Each row of a before or after table is a point. One or more steps were done to the points. Then noise was added and the rows were shuffled. The steps act on columns, c1 being the first. Write out the steps. A step turns or swaps two columns, mirrors them in a line or flattens them onto one, adds a multiple of one to another, or multiplies or shifts one. Angles are multiples of 10 degrees, from the lower column toward the higher: turns from -170 to 170, lines from 10 to 170 but not 90. Use the fewest steps. Two steps may share a column if one is a turn and the other turns, adds or multiplies; they go together, in the order done. Otherwise the lowest column goes first.

Before (12 x 2)
[[ 0.25 -0.20]
 [ 0.01  0.21]
 [ 0.24  0.01]
 [ 0.14 -0.11]
 [ 0.29 -0.20]
 [ 0.12 -0.24]
 [ 0.16 -0.19]
 [-0.52  0.64]
 [ 0.24  0.10]
 [-0.11 -0.20]
 [-0.42  0.62]
 [ 0.22  0.70]]
After (12 x 2)
[[ 0.19  0.11]
 [-0.27  0.68]
 [-0.95  0.64]
 [ 0.27 -0.24]
 [ 0.39 -0.19]
 [ 0.43 -0.19]
 [ 0.22  0.02]
 [-0.84  0.62]
 [ 0.22 -0.09]
 [ 0.30 -0.22]
 [ 0.02 -0.20]
 [-0.12  0.20]]
Steps: add -0.7 times c2 to c1

Before (14 x 6)
[[-0.14  0.18  0.66  0.50  0.38 -0.41]
 [ 0.64 -0.07  0.68  0.39  0.18 -0.21]
 [-0.15 -0.17  0.01 -0.10 -0.07  0.00]
 [-0.29  0.19 -0.54  0.05  0.07 -0.33]
 [-0.55  0.49 -0.72  0.38 -0.80  0.58]
 [-0.23  0.56 -0.34 -0.27 -0.44  0.62]
 [ 0.25  0.30 -0.57 -0.14 -0.22 -0.29]
 [ 0.32  0.14  0.49  0.41  0.18  0.14]
 [-0.28 -0.19 -0.40  0.09  0.08  0.16]
 [ 0.18  0.03 -0.42  0.19  0.25 -0.06]
 [ 0.15 -0.10  0.55  0.24  0.46 -0.14]
 [ 0.24 -0.02  0.50  0.62  0.18 -0.36]
 [-0.08  0.20 -0.12 -0.16  0.10 -0.31]
 [-0.27  0.72 -0.75 -0.09 -0.03  0.84]]
After (14 x 6)
[[ 0.31 -0.51 -0.33  0.62 -0.21 -0.39]
 [ 0.11 -0.20 -0.13 -0.10  0.04  0.33]
 [ 0.14 -0.13  0.66 -0.65  0.14  0.18]
 [ 0.39 -0.66 -0.75  0.63  0.00 -0.81]
 [ 0.23  0.23 -0.38  0.05  0.05 -0.32]
 [-0.23 -0.01  0.50 -0.72  0.08  0.04]
 [ 0.14  0.17 -0.01  0.10 -0.05  0.06]
 [-0.18 -0.07 -0.42 -0.18  0.10 -0.19]
 [ 0.64 -0.35 -0.71  0.09 -0.32 -0.91]
 [-0.65 -0.05  0.71 -0.43  0.07  0.14]
 [-0.28 -0.20  0.50 -0.22  0.06 -0.21]
 [-0.16  0.07  0.57 -0.28  0.19  0.15]
 [-0.20 -0.35 -0.56 -0.08 -0.07  0.14]
 [ 0.34 -0.16 -0.53 -0.26  0.03  0.05]]
Steps: turn c1 and c2 by -170 degrees; turn c4 and c6 by -140 degrees; add 0.3 times c3 to c6; multiply c5 by 0.4

Before (13 x 11)
[[-0.28  0.08  0.23  0.40 -0.31 -0.33 -0.45 -0.63 -0.31 -0.48 -0.05]
 [ 0.04  0.26  0.27 -0.38  0.30  0.07 -0.45 -0.56 -0.19 -0.12 -0.05]
 [ 0.15  0.17  0.13  0.22 -0.54  0.34 -0.71 -0.45 -0.34  0.12 -0.18]
 [-0.15  0.36  0.56  0.04 -0.47  0.20  0.06 -0.29  0.02 -0.06  0.10]
 [ 0.31 -0.06 -0.87 -0.21 -0.20 -0.23  0.42 -0.11  0.75  0.37 -0.21]
 [-0.02 -0.28 -0.52 -0.58 -0.34 -0.64  0.25  0.24  0.18  0.53 -0.54]
 [ 0.03 -0.83 -0.69 -0.52 -0.15  0.10  0.57 -0.03  0.62  0.16 -0.45]
 [ 0.41  0.25 -0.11 -0.15 -0.22  0.07  0.00 -0.11 -0.50 -0.46  0.00]
 [-0.19  0.09  0.24 -0.01 -0.34  0.18 -0.33 -0.26 -0.47 -0.19 -0.06]
 [ 0.20  0.16  0.55  0.51  0.16  0.23 -0.01 -0.35 -0.26 -0.11 -0.51]
 [ 0.73 -0.45  1.14  0.62 -0.02  0.14 -0.35 -0.37 -0.06  0.07  0.43]
 [ 0.01 -0.08 -0.51 -0.47 -0.35 -0.20  0.52 -0.71 -0.25  0.30 -0.33]
 [-0.07 -0.25  0.29  0.56  0.29  0.19 -0.10 -0.13 -0.30  0.31  0.40]]
After (13 x 11)
[[-0.20  0.06  0.42 -0.05  0.03  0.39  0.38  0.18  0.37 -0.18  0.31]
 [ 0.75 -0.48  1.34  0.63  0.11  0.06  0.49  0.14 -0.22  0.04  0.35]
 [ 0.39  0.22  0.07 -0.15 -0.02  0.22  0.11 -0.07  0.38 -0.44  0.32]
 [-0.31  0.10  0.39  0.42 -0.41  0.21  0.74  0.07  0.27 -0.51  0.18]
 [-0.14  0.39  0.68  0.02  0.02  0.51  0.25 -0.20 -0.11 -0.02  0.07]
 [ 0.33 -0.06 -0.67 -0.21 -0.28  0.12 -0.17 -0.38 -0.47  0.45 -0.61]
 [ 0.13  0.21  0.34  0.20  0.11  0.65  0.78  0.38  0.41  0.14  0.05]
 [ 0.00 -0.30 -0.33 -0.57 -0.71  0.12 -0.31 -0.07  0.19  0.54 -0.53]
 [ 0.16  0.19  0.73  0.53  0.25 -0.12  0.32 -0.18  0.52 -0.12 -0.21]
 [ 0.08 -0.84 -0.47 -0.51  0.06  0.17 -0.19 -0.52 -0.19  0.15 -0.72]
 [ 0.03  0.26  0.46 -0.33  0.18 -0.26  0.73  0.13  0.18 -0.16  0.11]
 [-0.02 -0.10 -0.28 -0.53 -0.30  0.22  0.35 -0.82  0.42  0.34 -0.08]
 [-0.09 -0.21  0.47  0.55  0.29 -0.17  0.16  0.02 -0.04  0.30  0.52]]
Steps: shift c3 by 0.20; turn c5 and c6 by -70 degrees; mirror c7 and c8 in the line at 120 degrees; mirror c9 and c11 in the line at 110 degrees

Before (10 x 18)
[[-0.23  0.13  0.15 -0.01 -0.19  0.02 -0.09 -0.60 -0.31 -0.47 -0.30  0.06
   0.36 -0.43  0.15 -0.20 -0.06  0.05]
 [ 0.88 -0.81  0.44 -0.29 -0.26 -0.11 -0.16 -0.19  0.11 -0.14 -0.38 -0.02
   0.48 -0.09  0.47 -0.16 -0.58  0.49]
 [ 0.44  0.50 -0.10  0.33 -0.71 -0.71  0.72  0.52 -0.69  0.43  0.27  0.00
   0.20  0.02 -0.24 -0.01  0.55  0.27]
 [ 0.47  0.26  0.32 -0.60 -0.18  0.06 -0.09 -0.35  0.19 -0.49 -0.53  0.35
  -0.34 -0.16  0.06 -0.09 -0.33  0.32]
 [ 0.09 -0.31 -0.02 -0.17 -0.19 -0.16 -0.30 -0.42 -0.43 -0.08 -0.37  0.59
   0.22 -0.21 -0.27 -0.31 -0.56  0.18]
 [-0.53  0.08 -0.37 -0.06 -0.41 -0.14  0.39 -0.11  0.04 -0.03 -0.19 -0.10
  -0.13  0.36  0.00  0.22  0.45 -0.51]
 [-0.23  0.30  0.14 -0.09 -0.73 -0.32  0.04 -0.10  0.00  0.30  0.05  0.43
  -0.25 -0.14  0.14  0.35  0.07 -0.53]
 [-0.16  0.22  0.21  0.39 -0.17 -0.05 -0.38  0.10 -0.07 -0.60 -0.37 -0.06
   0.26  0.09  0.01 -0.28 -0.26  0.15]
 [ 0.21  0.15  0.43 -0.28  0.21 -0.26  0.14  0.00  0.07 -0.14 -0.66  0.28
  -0.06  0.20  0.85  0.05 -0.34 -0.26]
 [-0.42  0.35  0.00 -0.34 -0.49 -0.56  0.79  0.64  0.15  0.19 -0.14 -0.28
   0.00 -0.08  0.04  0.12  0.29 -0.52]]
After (10 x 18)
[[-0.23 -0.21  0.19 -0.08 -0.17  0.03 -0.05 -0.65 -0.32 -0.49 -0.23 -0.17
   0.36 -0.43 -0.24 -0.11 -0.07  0.05]
 [-0.25 -0.47  0.09 -0.13 -0.43 -0.34  0.06 -0.15 -0.01  0.27  0.01 -0.39
  -0.29 -0.16  0.51  0.47 -0.42 -0.53]
 [ 0.43 -0.39  0.34 -0.60 -0.21  0.02 -0.06 -0.35  0.25 -0.52 -0.50 -0.33
  -0.32 -0.17  0.53 -0.02  0.20  0.31]
 [ 0.48 -0.60 -0.07  0.30 -0.18 -0.66  0.74  0.52 -0.63  0.43  0.30  0.17
   0.16  0.03  0.53  0.09 -0.84  0.20]
 [ 0.86  0.58  0.46 -0.31 -0.76 -0.11 -0.16 -0.17  0.19 -0.10 -0.36 -0.30
   0.47 -0.11 -1.20 -0.06  0.38  0.47]
 [-0.19 -0.32  0.19  0.40 -0.17 -0.06 -0.34  0.12 -0.01 -0.61 -0.37  0.06
   0.28  0.12 -0.14 -0.18  0.14  0.10]
 [ 0.21 -0.18  0.40 -0.28  0.10 -0.31  0.18  0.08  0.11 -0.18 -0.62 -0.77
  -0.08  0.16 -1.42  0.14  0.43 -0.22]
 [-0.41 -0.41  0.01 -0.26 -0.15 -0.63  0.76  0.69  0.13  0.24 -0.12  0.15
   0.02 -0.07 -0.62  0.25 -0.53 -0.50]
 [-0.49 -0.09 -0.30 -0.02 -0.11 -0.15  0.37 -0.13  0.03 -0.06 -0.19  0.11
  -0.19  0.36 -0.19  0.32 -0.61 -0.46]
 [ 0.08  0.10 -0.01 -0.13 -0.51 -0.13 -0.30 -0.44 -0.43 -0.07 -0.39 -0.26
   0.16 -0.21  1.79 -0.15  0.38  0.18]]
Steps: turn c5 and c17 by 150 degrees; turn c2 and c5 by 160 degrees; turn c12 and c15 by 140 degrees; multiply c15 by 3; shift c16 by 0.10

Before (13 x 32)
[[ 0.05  0.65  0.16 -0.19  0.48  0.74 -0.18 -0.25 -0.18 -0.11 -0.21 -0.24
   0.39  0.34  0.41  0.04 -0.32 -0.05  0.60 -0.13 -0.65 -0.02  0.02  0.32
   0.26 -0.01 -0.03 -0.17  0.35 -0.12  0.03 -0.40]
 [ 0.12  0.70 -0.17 -0.33 -0.43 -0.25  0.35  0.28 -0.41 -0.24  0.06 -0.22
   0.26  0.47  0.25  0.09 -0.68  0.39  0.03 -0.18 -0.12 -0.79  0.49 -0.02
  -0.20  0.07  0.52 -0.42 -0.31 -0.15 -0.06 -0.65]
 [ 0.40  0.45 -0.28  0.25  0.05 -0.10 -0.13  0.38 -0.23 -0.25 -0.16 -0.31
   0.03  0.83 -0.32 -0.52 -0.44  0.55 -0.32  0.11 -0.26  0.19 -0.08 -0.04
  -0.11  0.79 -0.16 -0.52  0.10 -0.38 -0.16 -0.06]
 [-0.14 -0.19 -0.06 -0.57  0.36 -0.53  0.03 -0.10 -0.36 -0.03 -0.20 -0.13
   0.77  0.05  0.36  0.57 -0.35  0.32 -0.10 -0.09  0.44 -0.41  0.75 -0.07
  -0.51  0.84  0.71 -0.23  0.84 -0.06 -0.29  0.42]
 [-0.46 -0.21 -0.31 -0.31 -0.28 -0.44 -0.36  0.17  0.16  0.02  0.36 -0.26
  -0.20  0.37 -0.61  0.29 -0.12  0.45 -0.35 -0.51 -0.22  0.23  0.07  0.22
  -0.18 -0.22 -0.63  0.02 -0.01 -0.26  0.72  0.19]
 [-0.15 -0.23 -0.17 -0.28 -0.25  0.03  0.52 -0.40 -0.23 -0.20 -0.52 -0.28
   0.27  0.23  0.33  0.25 -0.48 -0.30  0.26  0.20  0.16 -0.41 -0.24  0.44
   0.19  0.53 -0.20 -0.25  0.29 -0.32  0.42  0.08]
 [-0.71 -0.76  0.07 -0.08 -0.14 -0.15  0.17 -0.20  0.03  0.61 -0.27 -0.42
   0.45  0.22 -0.11  0.21  0.55  0.17 -0.29  0.07 -0.31 -0.04  0.02  0.44
   0.00 -0.08 -0.68 -0.53  0.60 -0.23  0.23  0.57]
 [-0.55 -0.05  0.26 -0.30 -1.00 -0.41 -0.37 -0.41 -0.54  0.16  0.60 -0.16
   0.30  0.26 -0.41  0.71 -0.59  0.24 -0.09 -0.02  0.22  0.44 -0.46  0.01
  -0.15  0.29 -0.10 -0.01  0.92  0.40  0.15 -0.14]
 [-0.68  0.04 -0.77 -0.27  0.25  0.46 -0.33 -0.40 -0.01  0.28 -0.13 -0.45
   0.38  0.31  0.58 -0.46  0.49  0.13 -0.09  0.41 -0.43 -0.15  0.31  0.34
   0.13 -0.14 -0.32 -0.13  0.52  0.66  0.17  0.52]
 [ 0.13 -0.22 -0.07 -0.09 -0.47 -0.63  0.56  0.70 -0.13 -0.09  0.44 -0.40
  -0.30 -0.73 -0.27  0.15 -0.79  0.29 -0.01 -0.35 -0.27 -0.33 -0.60 -0.38
   0.56  0.20  0.13 -0.54  0.29 -0.17 -0.53  0.20]
 [ 0.20  0.65 -0.35  0.13 -0.24  0.25  0.03 -0.06 -0.03 -0.11 -0.17 -0.49
  -0.13  1.04 -0.18 -0.28 -0.53  0.55  0.04 -0.23 -0.23 -0.23  0.35  0.03
   0.07 -0.02 -0.64 -0.30  0.29 -0.02 -0.19 -0.17]
 [-0.08 -0.51  0.18 -0.47 -0.16  0.26  0.25  0.41 -0.11 -0.27  0.57 -0.38
  -0.14 -0.04  0.24  0.01  0.19 -0.51  0.64 -0.30  0.04 -0.18 -0.37 -0.13
   0.34  0.57  0.15 -0.36  0.09 -0.20  0.04  0.10]
 [ 0.34  0.09  0.02 -0.45 -0.34 -0.56 -0.48 -0.39 -0.22 -0.25  0.31 -0.53
   0.36 -0.41 -0.02  0.26  0.46  0.77  0.10  0.43 -0.83  0.08  0.42 -0.03
  -0.35  0.11 -0.15 -0.62 -0.12 -0.38  0.16  0.24]]
After (13 x 32)
[[-0.68  0.05 -0.76 -0.26  0.03  0.43 -0.35 -0.40 -0.03  0.88 -0.52 -0.06
   0.40  0.29  0.58  0.54  0.50  0.11 -0.09  0.40 -0.46 -0.29 -0.07  0.33
   0.13 -0.15  0.25 -0.14  0.52  0.65  0.17  0.52]
 [-0.47 -0.21 -0.33 -0.31 -0.07 -0.43 -0.35  0.17  0.17  0.60 -0.20  0.19
  -0.18  0.37 -0.61 -0.17 -0.12  0.45 -0.35 -0.48 -0.23  0.35  0.23  0.23
  -0.20 -0.22  0.72 -0.01  0.00 -0.25  0.72  0.18]
 [-0.73 -0.77  0.08 -0.09  0.10 -0.15  0.17 -0.19  0.03  1.21 -0.56 -0.31
   0.43  0.22 -0.12 -0.15  0.54  0.16 -0.31  0.06 -0.33  0.10  0.16  0.43
   0.01 -0.09  0.54 -0.53  0.60 -0.25  0.23  0.55]
 [-0.08 -0.52  0.19 -0.47  0.25  0.25  0.24  0.41 -0.09  0.34 -0.15  0.69
  -0.15 -0.05  0.24 -0.27  0.17 -0.51  0.65 -0.29  0.03  0.03 -0.29 -0.13
   0.33  0.57  0.04 -0.36  0.08 -0.18  0.05  0.11]
 [ 0.40  0.47 -0.28  0.25 -0.19 -0.09 -0.12  0.38 -0.25  0.35 -0.37 -0.09
   0.03  0.84 -0.32  0.36 -0.45  0.54 -0.32  0.12 -0.27  0.07 -0.40 -0.05
  -0.11  0.80  0.11 -0.51  0.11 -0.40 -0.15 -0.07]
 [-0.15 -0.19 -0.08 -0.55  0.17 -0.54  0.04 -0.11 -0.38  0.57 -0.09  0.11
   0.77  0.07  0.35  0.04 -0.35  0.36 -0.10 -0.09  0.45 -0.51  0.93 -0.05
  -0.51  0.83 -0.72 -0.23  0.82 -0.06 -0.27  0.41]
 [ 0.13  0.71 -0.18 -0.32  0.91 -0.25  0.36  0.27 -0.42  0.37 -0.11  0.28
   0.27  0.48  0.24  0.25 -0.67  0.39  0.02 -0.18 -0.12 -0.02  0.43 -0.03
  -0.21  0.05 -0.48 -0.41 -0.30 -0.15 -0.06 -0.65]
 [ 0.32  0.10  0.03 -0.44  0.09 -0.57 -0.48 -0.37 -0.22  0.35 -0.43  0.40
   0.34 -0.41 -0.03  0.06  0.45  0.78  0.07  0.42 -0.83  0.35  0.49 -0.03
  -0.35  0.13  0.24 -0.62 -0.12 -0.38  0.16  0.24]
 [ 0.21  0.64 -0.36  0.13  0.34  0.25  0.02 -0.05 -0.06  0.48 -0.59 -0.18
  -0.14  1.03 -0.18  0.46 -0.53  0.55  0.05 -0.22 -0.22  0.09  0.07  0.02
   0.07 -0.03  0.54 -0.31  0.28  0.01 -0.20 -0.17]
 [ 0.14 -0.22 -0.06 -0.08  0.53 -0.62  0.58  0.70 -0.12  0.52 -0.22  0.56
  -0.31 -0.73 -0.26 -0.50 -0.80  0.28  0.01 -0.36 -0.28  0.25 -0.37 -0.38
   0.55  0.19  0.03 -0.54  0.30 -0.17 -0.52  0.21]
 [-0.56 -0.07  0.23 -0.30  0.12 -0.40 -0.38 -0.42 -0.54  0.77  0.04  0.57
   0.30  0.25 -0.41 -0.84 -0.61  0.25 -0.11 -0.02  0.21  1.09  0.11  0.00
  -0.12  0.31  0.30  0.00  0.92  0.40  0.15 -0.16]
 [ 0.06  0.64  0.15 -0.18 -0.22  0.77 -0.18 -0.26 -0.17  0.47 -0.29 -0.12
   0.39  0.32  0.41 -0.02 -0.33 -0.06  0.60 -0.11 -0.64 -0.42  0.03  0.32
   0.24  0.00 -0.04 -0.17  0.38 -0.12  0.02 -0.42]
 [-0.17 -0.25 -0.18 -0.27  0.48  0.03  0.51 -0.42 -0.22  0.38 -0.46 -0.44
   0.27  0.25  0.31 -0.36 -0.47 -0.31  0.26  0.19  0.13  0.03 -0.05  0.43
   0.19  0.53  0.02 -0.24  0.28 -0.32  0.41  0.10]]
Steps: mirror c5 and c22 in the line at 120 degrees; shift c10 by 0.60; turn c11 and c27 by 160 degrees; turn c11 and c12 by -110 degrees; mirror c16 and c23 in the line at 70 degrees
